Rows are points. Each copy is the shape, with its points in the same order, stretched, turned, moved and blurred by noise. Is it also mirrored, or only turned?

Shape (7 x 3):
[[ 38   5  24]
 [ 16  33  30]
 [-30  -3   0]
 [-22 -38  24]
 [ 21   0 -47]
 [ 36   8  26]
 [ 10 -43  -4]]
Copy 1 (7 x 3):
[[ 35 -11 -21]
 [ 44 -22   8]
 [-11  -6  23]
 [-26 -29 -16]
 [  0  46  -4]
 [ 43 -13 -25]
 [-15   1 -36]]
Copy 1 is: only turned
Copy 2 (7 x 3):
[[ 15 -12 -41]
 [ 45   4 -23]
 [  5   7  18]
 [  4 -28  16]
 [-54  30 -38]
 [ 19  -9 -38]
 [-40 -20 -16]]
Copy 2 is: only turned

Shape (12 x 6):
[[ 15 -39 -21 -12  32   8]
 [-37   3 -12   1   8  21]
 [-11  14  24 -26 -34  38]
 [ 21 -15  -4  -2  12   4]
 [-23  -7   7 -16  -6  -9]
 [-22  26   1  -6 -38  25]
 [ 28 -16 -42   6  17   7]
 [-37  16  -2  -7   3   4]
 [-23  -1   6  -5 -30  49]
 [-20 -39 -20   7   1 -21]
 [ -6 -26  -6  17  37 -16]
 [ -9  17   2 -62 -42  46]]
Copy 1 (12 x 6):
[[-21   0 -25 -25  12  27]
 [  4  13 -31  10 -25 -27]
 [  0  35   2  23 -77  -8]
 [ -9 -12   5 -15  -1  15]
 [-17  11   6 -15 -32 -26]
 [  3  18   4  41 -51 -34]
 [-16 -18  -3  10  35  19]
 [  7  18  -4   7 -28 -42]
 [ -7  17 -32  36 -70 -18]
 [-39 -30 -13 -26  -3 -29]
 [ -3 -28 -19 -30  15  -8]
 [-19  82  13  26 -65  -5]]
Copy 1 is: mirrored
Copy 2 (12 x 6):
[[ -2 -39  -2 -54  -2  18]
 [-65 -27   0  -5   3   2]
 [-55  32   4  32 -40   8]
 [  0 -25  -1 -29   1   9]
 [-30 -13  37  -1  -4  14]
 [-58  17   6  20 -15 -17]
 [ -1 -28 -15 -64  13 -12]
 [-55 -10  19  -1   7  10]
 [-66  -5  -9  19 -41  -3]
 [-11 -59  38 -35   4  -1]
 [ -7 -65  11 -30  24  17]
 [-61  67  13   5 -53  12]]
Copy 2 is: only turned
Copy 3 (12 x 6):
[[ 30 -18 -40   8 -14  28]
 [-13  13 -33 -24   3  27]
 [-26  41 -10 -22 -37  19]
 [ 14  -8  -5  12 -15  14]
 [ 19  10 -16 -32 -12  -7]
 [-36  33  -8 -18 -14   0]
 [  6 -16 -25  37  -1  15]
 [  1  24 -20 -32   5   5]
 [-44  19 -25 -21 -29  33]
 [ 16 -28 -30 -23  -6  -8]
 [ 28 -32 -10  -8   8  16]
 [-16  67 -41 -20 -45  13]]
Copy 3 is: only turned

Shape (13 x 8):
[[ 11   4   1   2 -22  27  50 -54]
 [-16 -11   5 -41  62 -59 -36  17]
 [-38 -15  16 -15  -2 -40 -22  42]
 [ -4  39   2  24   1  34  17 -41]
 [ 21  12  26   1 -21 -29  31  10]
 [-22  16   3  21   7  25  43 -10]
 [-41 -27 -16  -1  -8  18  34  35]
 [ 26  13  41  -1  10   2  19 -15]
 [ 11  -1 -16  10  -1  31  23 -24]
 [-22 -54  13  42 -27  20  22  13]
 [  6  19 -18  23  -9  -7  17 -27]
 [ 13  26  27 -19 -24   9   4 -33]
 [-55 -33  18 -14  22 -54   1  11]]
Copy 1 (13 x 8):
[[-48  -9 -16  15  51   6   2  11]
 [ 46  67 -24 -23 -29 -49 -21 -32]
 [ 19  50  18 -31 -43 -34  -9  19]
 [-25  20 -21  42  39  19  15   8]
 [-13  -3  -3  -8 -18 -12  11  -9]
 [-25  15 -14  30  26 -16  22  42]
 [ -7   8   4   0   4 -37  -7  77]
 [-17  10  -9  24   2 -19   0 -28]
 [-13  -4 -13  23  42   2  -8  19]
 [ -9   0  58 -10  24 -22   8  59]
 [ -6   8 -13   0  29  19  18   7]
 [-33  18 -14  14   3   9 -17 -24]
 [  9  61  14 -43 -17 -54   8  19]]
Copy 1 is: mirrored
Copy 2 (13 x 8):
[[ 14  31  10  26 -16   5  26 -19]
 [-64 -20  18 -40  15  44 -50 -33]
 [-65   4  18 -62 -13  31 -13  14]
 [-12  29   9  39  -9  -2   9  19]
 [ -5  -6  23 -13 -24  42  18  20]
 [-16  45  29   4   9  17  20  15]
 [-25  59  20 -56   8  25   8  11]
 [  1   0  40   3 -13  24  -1   1]
 [  6  32  -3   4   4   6   3  -8]
 [ -2  32  25 -63   2 -22  30   9]
 [-12   6 -11  19  -1  18  19  12]
 [ -6   8   7  30 -42  18  -7   0]
 [-75   6  32 -58   4  27   2 -21]]
Copy 2 is: mirrored

Shape (15 x 9):
[[-15 -31  45 -45  -7  -6  -8 -11  32]
 [  6  21  18  10  35 -22  24 -20 -27]
 [-24 -41  23 -14  37  29  32  45 -33]
 [-35  19 -21  20 -26   3 -18  38  23]
 [-20 -37  45   9  -6  -4  41  25   6]
 [ 13  -5 -12  17   8  36 -11 -19 -12]
 [  8  12  29 -43  44 -10 -19  38   2]
 [ 31 -17   3  -5 -25  -8  32  38 -31]
 [ 16  16   2 -42  18  23  28  10 -29]
 [-13   1  38  18  44 -20 -14  32 -26]
 [-22 -43  13 -52  -6 -17  36   0  11]
 [ 18  -1  29  12  -1  38   4 -17 -22]
 [ 29   1  41 -10 -27  -3  29  47 -19]
 [ 13 -21  13 -36  41  33  17  22   9]
 [-12  15 -25  13 -12  12  -1  18  -8]]
Copy 1 (15 x 9):
[[-29  -3  -1  31   0 -12 -15  13  49]
 [ 14  42  12  -9  33 -34 -15 -29  -6]
 [-26  13   0  55  24 -16  19   8 -35]
 [-13  16   0  -1 -55  22 -11   0 -13]
 [-15  13  34  48 -17 -32  -6  -1  -3]
 [ 15   4  10  11  25  27 -10 -32 -12]
 [  4  37 -38  24  12 -14   4  26  20]
 [ 29  11  40  15   1 -13  -4  30 -15]
 [  5  32  11   9  43   4  13  13   2]
 [  2  40 -24  31   3 -35 -24  -5 -29]
 [-37 -12  21   5   1 -35  13  19  37]
 [ 17  26  25  33  41  19 -26 -20 -10]
 [ 30  39  39  41  -4 -13 -14  41  -2]
 [  0  17 -11  39  28   3  30   3  18]
 [ -1  20  15  -5 -13  17  -7  -5 -21]]
Copy 1 is: only turned
Copy 2 (15 x 9):
[[  9   5  49 -53  11  15  10   4 -12]
 [ -4  16  -6  10  25 -43  -7 -20 -38]
 [-13  20 -13 -19  22   2  46  47 -38]
 [  3 -28  21  47 -51  -3  -9  24   0]
 [ 48   9  11 -14   8  -2  18  40 -21]
 [-17  40 -26   6 -11  20 -21  -2   8]
 [-30 -27  20 -33  -2 -26   9  -8 -73]
 [ 18  -8 -48 -22 -15 -33   6  26   6]
 [-21  21 -25 -25  -9 -25  38 -20 -30]
 [-21 -13  13  -1  13 -38 -23  35 -62]
 [  9  -4  23 -31  37   5  52   2   2]
 [  1  56 -21 -27 -21  -3 -21  10  -6]
 [ 34  -5 -23 -44 -36 -44   0  30 -24]
 [ -2  15 -12 -27   6  23  38 -13 -50]
 [ -9  -1 -11  33 -32  -8  -2  10   5]]
Copy 2 is: mirrored
Copy 3 (15 x 9):
[[ 12   7   4 -13 -37  42 -16  29  54]
 [-10 -11 -29   6  34 -47 -11  32  47]
 [ 17 -82  43 -23 -12 -12 -42  68   9]
 [-14  23  20  20 -37  -7 -46   6 -35]
 [ 15 -36  29  15 -56 -26 -34  43  52]
 [ -2 -31   5  25  25  -3  -6 -25  -3]
 [ 35  16 -13 -53  20   2 -23  62   0]
 [  6 -22  51 -19 -24 -42  34  20  13]
 [ -5 -20  32  -4  40  -1  19  57  17]
 [ 25 -10 -14 -42   9 -47 -66  30  19]
 [-21 -29  14 -11 -57  27  10  68  46]
 [ 12 -26  25  25  33 -18 -11 -19  42]
 [ 30   7  58 -14 -15 -46  12  33  37]
 [ 33 -39   9  -1  11  12  -2  63  -4]
 [-21  -5  19  17  -3 -14 -19   5 -20]]
Copy 3 is: only turned
Copy 4 (15 x 9):
[[ -7 -60   9   4 -56  21   8 -39   6]
 [-40  35 -18  -5 -10 -23   9  -8  -2]
 [-27 -18  43 -27 -39 -18  -1  32 -46]
 [ 13 -32  49  22  54  17  14  -1  37]
 [ 15 -18  40 -28 -36 -29  32  -9 -14]
 [ -3  -1   1  22  26   8 -29 -32 -33]
 [-38 -24  12  31 -38  10 -27  31  17]
 [ 29   7   5 -48   2 -25 -19  12   7]
 [-22  12 -14 -23 -21  31 -26  19  -9]
 [-52  -2  38  30  -5 -51  -9   8   7]
 [ -8 -57  -7 -47 -56  12  30  -3 -15]
 [ -3  23  14   7  -7  -2 -30 -43 -26]
 [ 31  18  27 -38 -31 -19 -21   2  27]
 [ -5 -16  -2  12 -43  27 -13  21 -41]
 [ -3 -10  18  -2  46  13  -1  -6   6]]
Copy 4 is: mirrored

Shape (14 x 11):
[[ 39 -17  13   0  40 -32 -30 -19 -24  -7  -6]
 [-10  -2   3 -50   7 -20  12 -11  -9 -11  41]
 [-14  15   5 -11  17 -18 -29  12   8  16  -3]
 [ -1 -28  -3 -35  37  -8 -27 -13  13 -21  14]
 [ -7  48  -7  10 -12 -10 -28 -24   5   3  21]
 [-14 -13   9  14  40 -27 -19  20   8 -36  15]
 [  1 -20   3  16 -95 -21 -26  16  -2 -29  14]
 [-14 -24  15  -7  29   7  11  -1  -6 -13  -1]
 [  4 -23  19  -7 -25   9  39 -22   8  -2  18]
 [ 54 -24  19  17 -23 -13  19  20  11 -29   9]
 [  1 -15  24  19  26  47  -7   3 -64   1  13]
 [-17 -23  16  16 -15 -29 -20   1   7  -2  17]
 [ 62 -28   9  -5  39 -29 -27  -4  16   4  27]
 [-11 -26 -28  16  11  24  42  17 -43 -18  18]]
Copy 1 (14 x 11):
[[ 16  29 -20  -8 -20  -6 -12 -36  21  -4   6]
 [ -5  -8  23 -29  27   4  -6 -41 -17  -1 -10]
 [-27   2  13   8  15 -13 -13 -16  -4   1  13]
 [-11  16  28  -9  -6 -11  -3 -49   0   6  -9]
 [  1  -1  26  29  24   8 -27 -23 -31   0  17]
 [-15 -14  -4  15  -9 -40   5 -44  -6  12  10]
 [ 23  -3  27   7  42 -20  65  31 -43   5  15]
 [ -7 -25   9  -5  -1 -12   6 -31  27   3  -7]
 [ 14 -28   8  -6  11  21  20  -3  -1   4 -25]
 [ 26 -13  -7  -4  -6 -20  20  18 -20  10 -26]
 [ 27  -8  -9   4  43 -15  -8 -32  61  20 -13]
 [ -6  -6   2   5  11  -3  33 -15 -16  17  14]
 [  3  35 -16 -11 -23   1 -15 -30 -12  19 -26]
 [  7 -24 -22  15  39 -10  19 -20  23 -14 -45]]
Copy 1 is: only turned
Copy 2 (14 x 11):
[[-17  59 -18  35 -13  16  37  15  23 -14   0]
 [-19 -33  -3  28  -4 -10  -1 -19 -48  -4 -17]
 [ 26   9   8  -9 -36  36   7 -21 -10 -35  13]
 [ -3   2  11  62 -33  -3   5  30 -20  -8  -2]
 [ 18 -39 -10 -32 -25  21  -2 -24   8 -14 -40]
 [ 37  51   0  32 -16  -6  35  42 -22 -18  -7]
 [ 15  13 -56 -30  20 -22 -93  11 -49 -44 -49]
 [  1  13 -10  32  -1   2  23   8  -5  25  14]
 [  3 -27  -1  25  31 -11 -28 -14  -5  53 -25]
 [ 18  44   3  38  18 -32 -42  -3   8   8 -32]
 [-19  14 -85  21  -5  -3  37 -40  18  32  65]
 [ 34  29 -25   0  20  14 -16  21 -19 -16 -14]
 [ 21  50  17  78 -13   7   1   5  27 -33  -2]
 [-13   0 -25  12  40 -60 -13  10  -8  17  36]]
Copy 2 is: mirrored
Copy 3 (14 x 11):
[[  7 -10 -15  -9  25  28  -9  14   2 -24 -54]
 [ 41   0  24  -6  18  23  -4   1  41 -19   6]
 [ 27   1  -8   7   4  -5 -26  -2   8 -12 -19]
 [ 37 -25  -8 -20   3  43 -23 -12  13  -8 -31]
 [  7  15  28   0  24 -31 -22 -17   5  -9   7]
 [ 12 -23  -1   4  33  28 -47  21   7 -17  -2]
 [-21 -54  36 -13 -36 -32  -5  15 -21 -17   4]
 [ 23 -10   0  15   4  40  -8  10  -1  -1 -10]
 [ 20 -31  14   1  -1  14  37  -2 -13  10  -4]
 [-15 -49 -16  -7   4  10  29  14 -23 -20  -4]
 [-16  43   7  15  -3  30  -5  32   7   9  -9]
 [ 19 -37  11  -5   9  -1 -15  23 -10   1 -14]
 [ 12 -39 -34 -37  25  26  10   7   2 -12 -54]
 [-20  -6  17  39   7  24   0  25  33  17  13]]
Copy 3 is: only turned
